Each row of a before or after table is a point. The points were changed in one or more steps. Then noise was added and the rows were shuffled. The steps act on how far a point lies along the listed directions, d1 being the first. Write out the steps. A step turns or swaps two directions, mirrors them in a line or flattens them onto one, adds a multiple of one to another, or multiplies one. Angles are multiples of 10 degrees, from the lower direction toward the higher: turns from -170 to 170, lines from 10 to 170 but not 90. Use the fewest steps. Two steps may share a direction if one is a turn and the other turns, adds or multiplies; they go together, in the order done. Otherwise the lowest direction goes first.

Directions:
(1): |  .23 | -.61 | -.06 |
(2): | .60 | .21 | .17 |
Before (13 x 3):
| -.59 |  .32 |  .02 |
| -.42 |  .23 | -.25 |
|  .28 |  .08 |  .08 |
|  .09 | -.05 |  .00 |
|  .10 | -.85 | -.22 |
| -.34 | -.58 | -.05 |
| -.23 |  .32 | -.14 |
|  .17 |  .27 |  .23 |
| -.17 |  .14 |  .11 |
| -.25 | -.92 | -.38 |
| -.65 |  .34 |  .06 |
| -.11 | -.70 |  .05 |
|  .07 |  .25 | -.33 |
After, 13 rows:
| -.71 | -.02 | -.02 |
|  .18 | -.31 | -.15 |
|  .04 | -.27 |  .14 |
| -.96 |  .25 | -.33 |
| -.65 |  .22 |  .14 |
|  .19 |  .23 |  .12 |
|  .35 | -.02 |  .23 |
| -.71 |  .52 | -.16 |
|  .00 |  .09 |  .03 |
| -.01 | -.73 |  .08 |
| -.07 | -.52 | -.27 |
|  .21 |  .03 | -.34 |
| -.01 | -.66 | -.02 |
Steps: mirror d1 and d2 in the line at 100 degrees

Directions:
(1): | -.58 |  .42 | -.23 |  .08 |
(2): | -.09 |  .14 |  .62 |  .40 |
(3): |  .28 |  .56 |  .17 | -.39 |
(4): | -.38 | -.26 |  .33 | -.50 |
Before:
|  .83 | -.09 |  .20 |  .13 |
|  .11 |  .16 |  .27 |  .19 |
|  .77 | -.10 | -.67 |  .25 |
| -.30 |  .20 |  .33 | -.31 |
|  .41 | -.11 |  .09 | -.03 |
| -.54 | -.38 |  .56 | -.41 |
|  .64 |  .08 | -.64 | -.19 |
|  .62 |  .27 | -.48 | -.06 |
| -.20 | -.02 |  .43 | -.45 |
| -.32 |  .07 | -.03 |  .11 |
| -.13 | -.20 | -.20 | -.09 |
After:
|  .97 |  .00 | -.44 |  .16 |
| -.38 | -.02 | -.19 |  .11 |
|  .89 |  .26 |  .41 |  .09 |
| -.58 | -.31 |  .50 | -.39 |
|  .06 |  .31 |  .30 |  .17 |
| -.09 | -.25 | -.18 | -.08 |
| -.35 |  .12 |  .23 | -.29 |
|  .80 |  .07 | -.44 | -.24 |
| -.22 |  .00 |  .46 | -.44 |
|  .43 |  .08 |  .24 | -.04 |
|  .78 |  .25 | -.35 | -.07 |
Steps: add -0.5 times d1 to d3; turn d1 and d2 by -20 degrees

Directions:
(1): |  .84 | -.33 |  .14 |  .01 |  .10 | -.11 |
(2): | -.32 | -.49 |  .10 | -.29 |  .38 | -.52 |
(3): |  .16 |  .58 |  .03 | -.43 |  .56 |  .01 |
Before (13 x 6):
| -.03 | -.29 | -.12 |  .40 | -.80 |  .11 |
|  .37 | -.14 |  .12 |  .25 | -.45 |  .17 |
|  .14 |  .01 | -.09 |  .57 | -.70 |  .38 |
|  .39 |  .42 | -.14 | -.04 | -.05 |  .35 |
|  .26 | -.02 | -.08 |  .09 | -.44 |  .14 |
|  .94 | -.14 |  .00 | -.14 |  .15 |  .10 |
|  .17 | -.16 |  .06 |  .29 | -.51 |  .27 |
|  .13 |  .33 |  .00 | -.04 |  .23 | -.03 |
|  .40 |  .04 | -.08 | -.29 |  .30 |  .16 |
|  .91 | -.67 |  .31 | -.05 |  .17 | -.36 |
|  .75 | -.36 |  .16 |  .27 | -.42 | -.07 |
|  .72 | -.21 |  .08 | -.05 | -.07 | -.13 |
|  .52 |  .38 |  .25 | -.14 |  .26 | -.01 |
After:
| -.22 | -.52 |  .18 | -.17 |  .07 | -.33 |
| -.02 | -.41 | -.15 |  .25 | -.43 |  .09 |
|  .25 | -.14 |  .03 | -.06 | -.07 | -.16 |
|  .49 |  .08 |  .18 | -.17 |  .24 | -.07 |
| -.33 | -.50 |  .05 | -.36 |  .23 | -.61 |
|  .23 | -.09 | -.18 |  .09 | -.20 |  .35 |
| -.12 | -.45 |  .21 | -.11 |  .01 | -.32 |
| -.40 | -.73 |  .09 | -.01 |  .07 | -.52 |
|  .36 | -.28 | -.09 |  .06 | -.19 |  .12 |
|  .10 | -.38 |  .16 | -.14 |  .08 | -.48 |
| -.08 | -.38 | -.01 | -.15 | -.13 | -.27 |
|  .09 |  .08 | -.05 |  .33 | -.25 |  .09 |
|  .25 |  .03 |  .15 |  .38 | -.46 |  .16 |
Steps: multiply d1 by 0.4; turn d2 and d3 by 110 degrees

Directions:
(1): | -.48 |  .11 |  .10 |  .06 | -.81 | -.46 |  .15 | -.05 |
(2): | -.34 |  .09 |  .04 |  .36 |  .08 |  .13 | -.18 |  .92 |
(3): |  .21 | -.75 | -.51 | -.23 | -.38 |  .10 | -.01 |  .28 |
Before:
| -.11 |  .35 |  .41 |  .12 | -.48 | -.27 |  .22 | -.61 |
|  .37 | -.38 | -.62 | -.20 |  .51 |  .71 | -.28 |  .69 |
| -.28 |  .54 |  .41 |  .16 | -.43 | -.41 |  .04 | -.51 |
|  .05 | -.57 | -.36 | -.07 |  .37 | -.01 |  .04 | -.35 |
| -.35 |  .62 |  .51 |  .20 | -.51 | -.31 |  .08 | -.21 |
| -.10 |  .35 |  .09 |  .14 |  .28 |  .09 | -.07 |  .01 |
| -.15 | -.03 |  .04 |  .05 | -.81 | -.31 |  .22 | -.28 |
|  .29 | -.33 | -.17 |  .00 |  .19 |  .37 |  .00 |  .64 |
After (8 x 8):
| -.12 |  .49 |  .38 |  .08 | -.28 | -.31 |  .04 | -.68 |
|  .14 | -.33 | -.61 | -.05 |  .31 |  .61 | -.28 |  .95 |
|  .13 | -.30 | -.15 |  .09 |  .09 |  .34 | -.03 |  .86 |
|  .07 |  .30 |  .39 | -.01 | -.34 | -.21 |  .27 | -.89 |
| -.23 |  .59 |  .44 |  .19 | -.33 | -.22 |  .04 | -.21 |
| -.15 |  .36 |  .12 |  .14 |  .26 |  .09 | -.06 |  .09 |
|  .04 | -.10 |  .00 | -.01 | -.63 | -.21 |  .22 | -.41 |
|  .04 | -.58 | -.35 | -.14 |  .24 | -.07 |  .12 | -.56 |
Steps: multiply d1 by 0.7; multiply d2 by 1.6

Directions:
(1): |  .07 | -.37 | -.72 | -.28 |  .14 | -.05 | -.15 | -.10 | -.14 | -.05 |  .87 |
(2): |  .51 |  .22 | -.67 |  .06 |  .49 |  .35 | -.08 | -.01 |  .32 |  .34 | -.48 |
Before (14 x 11):
| -.17 |  .04 |  .49 |  .12 | -.10 |  .03 |  .13 |  .06 | -.03 |  .09 | -.36 |
|  .12 | -.04 | -.20 | -.18 | -.14 | -.02 |  .01 |  .04 |  .10 | -.05 |  .16 |
| -.27 | -.30 |  .03 | -.13 | -.22 | -.35 | -.06 |  .14 | -.25 | -.28 |  .62 |
| -.28 | -.36 |  .08 | -.14 | -.23 | -.30 | -.05 | -.08 | -.21 | -.14 |  .49 |
| -.09 |  .06 |  .33 |  .18 |  .02 | -.07 | -.03 | -.14 |  .03 |  .04 |  .05 |
|  .15 |  .23 | -.14 |  .05 |  .16 |  .25 | -.16 | -.05 |  .06 |  .14 | -.39 |
| -.09 |  .12 |  .19 |  .01 | -.14 | -.07 |  .00 |  .15 | -.08 |  .08 | -.31 |
| -.03 |  .05 |  .32 |  .15 | -.08 | -.06 |  .12 | -.06 |  .16 | -.06 | -.34 |
|  .09 | -.02 | -.62 | -.15 |  .17 |  .11 | -.09 | -.15 | -.01 | -.03 |  .24 |
|  .19 | -.02 | -.39 | -.04 |  .13 |  .07 | -.16 |  .05 | -.12 |  .07 |  .23 |
| -.09 |  .09 | -.14 |  .13 |  .12 |  .05 | -.10 |  .08 |  .05 | -.02 | -.05 |
| -.17 | -.44 | -.22 | -.24 | -.13 | -.18 |  .05 | -.11 | -.31 | -.42 |  .70 |
|  .04 | -.25 | -.73 | -.19 |  .03 | -.13 | -.18 | -.15 | -.23 | -.22 |  .64 |
| -.06 | -.25 | -.38 | -.21 | -.01 | -.20 |  .03 | -.04 | -.24 | -.12 |  .61 |
After:
| -.23 |  .05 |  .06 |  .13 | -.01 | -.01 | -.07 |  .07 | -.03 | -.09 |  .00 |
|  .03 |  .22 |  .30 |  .17 | -.09 |  .05 | -.02 |  .13 | -.07 |  .05 | -.35 |
| -.03 | -.26 | -.17 | -.07 | -.01 | -.13 |  .02 | -.13 |  .00 | -.12 |  .38 |
| -.07 | -.32 | -.27 | -.14 |  .06 |  .00 | -.02 | -.02 | -.16 |  .07 |  .48 |
|  .06 | -.04 | -.08 |  .10 |  .19 |  .02 | -.12 | -.18 |  .03 |  .10 |  .29 |
|  .29 |  .04 | -.43 |  .04 |  .29 |  .12 | -.09 | -.06 |  .24 |  .28 | -.41 |
| -.27 | -.03 |  .34 | -.05 | -.25 | -.09 | -.11 | -.05 | -.24 | -.18 |  .17 |
|  .12 |  .12 |  .02 | -.07 | -.15 |  .02 |  .06 |  .08 |  .17 |  .01 | -.22 |
|  .15 |  .42 |  .07 |  .29 |  .05 |  .11 |  .04 | -.01 |  .11 |  .01 | -.95 |
|  .20 |  .30 | -.10 |  .14 |  .21 |  .10 |  .13 |  .04 |  .12 |  .15 | -.66 |
|  .39 |  .19 | -.33 |  .13 |  .32 |  .30 |  .10 | -.05 |  .23 |  .05 | -.79 |
| -.10 | -.10 | -.21 | -.17 | -.08 | -.12 | -.11 |  .09 | -.18 |  .03 |  .22 |
|  .36 |  .17 | -.48 |  .10 |  .35 |  .14 | -.08 |  .18 |  .26 |  .17 | -.46 |
| -.11 |  .31 |  .31 |  .13 | -.13 |  .07 |  .08 | -.05 |  .06 | -.08 | -.53 |
Steps: turn d1 and d2 by 150 degrees

Directions:
(1): |  .42 |  .29 | -.60 |  .11 |  .01 | -.74 | -.65 | -.04 |  .13 | -.29 | -.07 | -.03 |
(2): |  .54 | -.68 |  .00 |  .42 | -.41 | -.01 | -.15 | -.13 | -.44 |  .53 | -.30 | -.13 |
(3): | -.33 |  .75 |  .33 |  .34 |  .04 | -.17 | -.18 | -.33 | -.68 |  .32 |  .03 | -.27 |
Before, 13 rows:
| -.32 |  .14 |  .39 | -.25 | -.03 |  .29 |  .19 |  .09 |  .19 | -.03 |  .33 | -.14 |
| -.20 |  .37 | -.08 | -.44 |  .22 | -.02 |  .23 |  .20 |  .48 | -.48 |  .20 |  .24 |
|  .07 |  .05 | -.15 |  .21 |  .02 | -.13 | -.13 | -.02 | -.13 |  .08 |  .02 | -.17 |
| -.42 |  .30 |  .14 | -.17 |  .15 |  .33 |  .31 | -.03 |  .11 | -.35 |  .20 |  .09 |
|  .00 |  .00 | -.14 | -.09 |  .05 | -.01 | -.02 |  .01 |  .23 | -.26 | -.05 |  .05 |
| -.21 |  .24 |  .22 |  .26 |  .03 | -.15 |  .02 | -.12 | -.32 |  .35 |  .04 | -.22 |
| -.21 |  .60 |  .20 |  .16 |  .06 | -.08 | -.24 | -.14 | -.38 |  .08 |  .01 | -.24 |
| -.56 |  .37 |  .29 | -.01 |  .13 |  .02 |  .12 | -.08 | -.18 | -.02 |  .13 | -.01 |
| -.46 |  .50 |  .08 | -.27 |  .30 |  .03 |  .09 |  .01 |  .24 | -.20 | -.05 |  .04 |
|  .09 | -.39 |  .02 |  .03 | -.17 |  .19 |  .10 | -.05 | -.05 |  .20 | -.14 |  .01 |
|  .05 |  .44 | -.14 |  .25 |  .04 | -.23 | -.21 | -.22 | -.48 |  .05 |  .03 | -.10 |
|  .07 |  .15 | -.12 |  .27 |  .03 | -.42 | -.22 | -.09 | -.36 |  .15 | -.02 | -.20 |
| -.35 |  .12 |  .20 | -.22 |  .37 |  .22 |  .24 |  .15 |  .27 | -.25 |  .10 |  .19 |
After (13 x 12):
| -.26 | -.57 |  .38 | -.25 |  .20 |  .72 |  .62 |  .28 |  .25 | -.04 |  .03 |  .27 |
| -.20 | -.11 | -.02 | -.39 |  .20 |  .22 |  .20 |  .16 |  .59 | -.24 | -.14 |  .16 |
| -.22 | -.21 |  .37 |  .12 | -.17 |  .44 |  .29 | -.13 | -.31 |  .42 | -.09 | -.04 |
| -.38 | -.41 |  .35 | -.32 |  .01 |  .90 |  .76 |  .13 |  .26 | -.23 |  .15 |  .22 |
|  .10 |  .63 | -.50 |  .15 |  .21 | -.90 | -.55 | -.08 | -.12 | -.26 |  .04 | -.13 |
|  .31 | -.41 | -.28 | -.32 | -.08 |  .02 |  .17 |  .29 |  .53 | -.36 |  .03 |  .30 |
|  .25 | -.13 | -.32 |  .04 | -.01 | -.18 | -.19 |  .00 |  .20 | -.24 | -.14 | -.01 |
| -.29 |  .69 | -.03 | -.18 |  .25 | -.13 | -.18 |  .04 |  .13 | -.38 |  .18 | -.04 |
|  .12 |  .32 | -.32 |  .21 |  .10 | -.40 | -.34 | -.03 | -.02 | -.14 |  .11 | -.15 |
| -.71 | -.01 |  .42 | -.28 |  .13 |  .49 |  .57 |  .13 |  .17 | -.15 |  .22 |  .17 |
|  .11 |  .79 | -.57 |  .06 |  .23 | -.63 | -.45 | -.10 | -.04 | -.42 |  .13 |  .01 |
| -.48 | -.48 |  .76 | -.37 | -.10 |  .94 |  .74 |  .20 |  .24 |  .20 |  .34 | -.04 |
| -.48 |  .41 |  .26 | -.01 |  .23 |  .02 |  .23 |  .01 | -.05 |  .09 |  .20 | -.11 |
Steps: multiply d1 by 3; turn d2 and d3 by 60 degrees

Directions:
(1): |  .56 | -.58 |  .48 | -.19 | -.45 | -.31 |  .18 |  .10 |  .09 |  .20 | -.31 |  .22 | -.13 |  .73 |
(2): |  .01 |  .38 |  .50 |  .06 |  .27 | -.14 | -.49 |  .20 | -.14 | -.53 |  .55 |  .46 | -.54 |  .36 |
Before, 10 rows:
| -.02 |  .04 | -.19 |  .03 | -.04 | -.03 | -.10 | -.06 | -.22 |  .27 | -.07 | -.21 |  .10 | -.11 |
|  .31 | -.27 |  .69 | -.14 | -.08 | -.28 | -.29 |  .31 | -.16 | -.36 |  .30 |  .66 | -.69 |  .83 |
|  .09 |  .06 | -.21 | -.04 | -.33 |  .18 |  .31 | -.18 |  .17 |  .04 | -.28 | -.20 |  .29 |  .03 |
| -.02 |  .87 |  .28 | -.04 |  .29 |  .05 | -.64 |  .32 | -.21 | -.79 |  .89 |  .57 | -.64 |  .12 |
|  .15 | -.15 |  .02 | -.08 | -.18 |  .01 |  .11 | -.02 |  .07 |  .09 | -.27 |  .01 |  .16 |  .18 |
|  .08 |  .15 |  .06 | -.14 | -.19 |  .01 | -.05 |  .08 |  .03 | -.05 |  .03 |  .05 | -.15 |  .04 |
| -.25 | -.03 | -.45 |  .14 |  .03 |  .00 |  .28 | -.07 |  .02 |  .25 | -.16 | -.43 |  .29 | -.59 |
| -.22 |  .65 |  .06 |  .11 |  .43 | -.08 | -.53 |  .02 | -.28 | -.67 |  .45 |  .27 | -.41 | -.03 |
|  .24 | -.17 |  .38 | -.16 |  .03 | -.09 | -.13 |  .08 | -.09 | -.29 |  .35 |  .28 | -.15 |  .29 |
|  .25 | -.29 |  .18 | -.23 | -.12 | -.17 |  .08 |  .07 |  .12 |  .29 | -.31 |  .11 |  .13 |  .17 |
After, 10 rows:
| -.46 |  .39 | -.27 |  .21 |  .26 | -.01 | -.10 |  .02 | -.09 | -.17 |  .30 | -.24 | -.03 | -.61 |
| -.16 |  .15 | -.19 |  .04 |  .05 |  .01 | -.23 |  .05 | -.29 |  .17 |  .13 | -.11 |  .06 | -.13 |
|  .67 |  .03 |  .79 | -.25 | -.46 | -.33 | -.25 |  .41 | -.04 | -.40 |  .40 |  .68 | -.64 |  .93 |
|  .62 | -.92 |  .36 | -.33 | -.57 | -.21 |  .29 |  .15 | -.02 |  .29 | -.48 |  .19 | -.10 |  .74 |
| -.04 | -.03 | -.21 | -.03 | -.14 |  .13 |  .09 | -.12 |  .11 |  .01 | -.25 | -.04 |  .31 | -.14 |
|  .13 |  .07 |  .00 | -.11 | -.31 |  .02 |  .01 |  .02 |  .02 | -.02 | -.06 |  .04 | -.07 |  .02 |
|  .39 |  .06 |  .54 | -.07 |  .01 | -.32 | -.36 |  .07 | -.21 | -.48 |  .18 |  .45 | -.55 |  .63 |
| -.15 |  .35 | -.31 |  .01 | -.12 |  .22 |  .10 | -.25 |  .11 | -.11 | -.11 | -.26 |  .22 | -.17 |
|  .36 | -.46 |  .37 | -.25 | -.22 | -.13 |  .17 |  .02 |  .10 |  .04 |  .04 |  .17 |  .12 |  .29 |
|  .01 | -.20 | -.07 | -.22 |  .00 |  .02 |  .18 | -.04 |  .13 |  .33 | -.29 | -.05 |  .27 | -.24 |
Steps: turn d1 and d2 by -60 degrees
